Each wall is flat, endless, passes through zero and stands at right angles to its row. A trip goes straight from one point to another. Which walls does it cross, in order?
(in the rows, 100 means zero)

Walls:
(1): 113  131  44
(2): 115  108  124
(3): 73  152  152
(4): 100  81  100
(5): 79  126  93
(6): 81  109  84
Trips:
84  128  140 to 100  128  41 -> 6, 1, 2, 3
96  85  115 to 145  63  63 -> 3, 2, 1
88  116  117 to 131  129  93 -> 1, 6
54  140  151 to 102  128  87 -> 1, 2

Walls:
(1): 74  131  119  87  106  66  87  89  85  135  80
(2): 96  73  48  118  114  58  56  66  74  104  93
(3): 96  123  136  105  86  140  147  116  136  82  139
(4): 108  114  100  85  124  112  83  149  106  64  132
(5): 164  93  112  62  94  101  80  68  75  77  88
(6): 106  83  60  72  165  83  110  90  95  97  76
(7): 124  75  128  166  92  43  112  135  164  61  130
(8): 85  107  153  107  95  60  127  82  112  135  105
(9): 121  64  79  132  103  136  90  118  103  117  63
Trips:
88  76  80  104  153  87  65  77  97  46  81 to 107  67  58  78  122  129  64  139  70  135  108 -> 7
140  111  92  133  109  124  158  89  144  76  102 to 114  50  58  99  131  116  99  75  83  65  82 -> 5, 4, 2, 3, 7
94  88  85  134  81  135  85  128  93  116  58 to 174  91  89  108  140  116  118  85  139  114  81 -> 6, 2, 5, 7, 3
101  135  27  105  132  110  103  94  59  93  81 to 105  54  73  159  101  113  41  147  114  107  92 -> 5, 1, 7, 6
81  145  141  123  118  98  103  142  70  56  86 to 94  52  97  97  115  117  148  124  151  136  45 -> 9, 6, 1, 4
99  83  86  34  107  141  80  75  112  95  181 to 77  160  109  73  102  145  135  80  87  144  109 -> 6, 1, 8, 5, 4
103  137  80  142  80  80  46  118  50  91  76 to 69  72  116  96  115  123  89  115  118  100  61 -> 5, 4, 6, 2

Walls:
(1): 111  81  144  52  101  71  36  125  62  96  110  75  58  114  92  69  120  144  138  104
(2): 95  80  152  51  75  112  113  73  136  133  89  97  109  104  78  91  69  97  96  148
(3): 82  79  105  93  144  98  131  72  135  77  79  105  57  104  86  123  111  55  97  138
(4): 120  95  168  82  138  119  91  94  140  87  75  60  116  113  69  90  108  40  118  101
(5): 55  146  130  102  52  72  96  63  134  113  101  116  155  66  170  67  137  120  85  99
(6): 31  124  96  70  88  129  65  112  108  51  93  69  171  32  69  109  87  84  126  76
(7): 144  99  79  61  119  103  88  74  135  67  54  108  103  71  77  108  49  71  52  99
Trips:
128  70  95  63  89  48  81  87  68  86  119  108  109  75  65  146  131  66  116  109 to 157  41  105  119  113  52  137  126  152  117  119  5  54  120  110  107  129  107  77  146 -> 2, 6, 7
119  78  80  80  78  77  143  155  98  123  133  143  117  149  56  67  73  106  130  104 to 96  160  126  127  65  91  135  136  98  79  77  74  107  91  56  28  95  38  69  98 -> 1, 4, 6, 7, 5
99  80  95  137  90  88  114  107  135  66  70  95  103  129  104  86  109  50  114  87 to 82  102  81  123  85  72  101  85  83  143  111  90  48  77  97  71  132  128  39  117 -> 5, 7, 4, 1, 3
84  142  33  136  51  59  106  111  65  114  100  83  152  175  59  128  96  71  117  125 to 113  51  88  102  89  109  99  107  86  84  113  126  180  77  53  94  98  81  54  109 -> 7, 2, 4
60  94  74  91  117  142  103  72  90  136  141  119  92  162  136  110  46  121  130  103 to 67  59  102  116  30  125  143  94  88  90  117  69  147  61  127  81  130  89  116  113 -> 5, 6
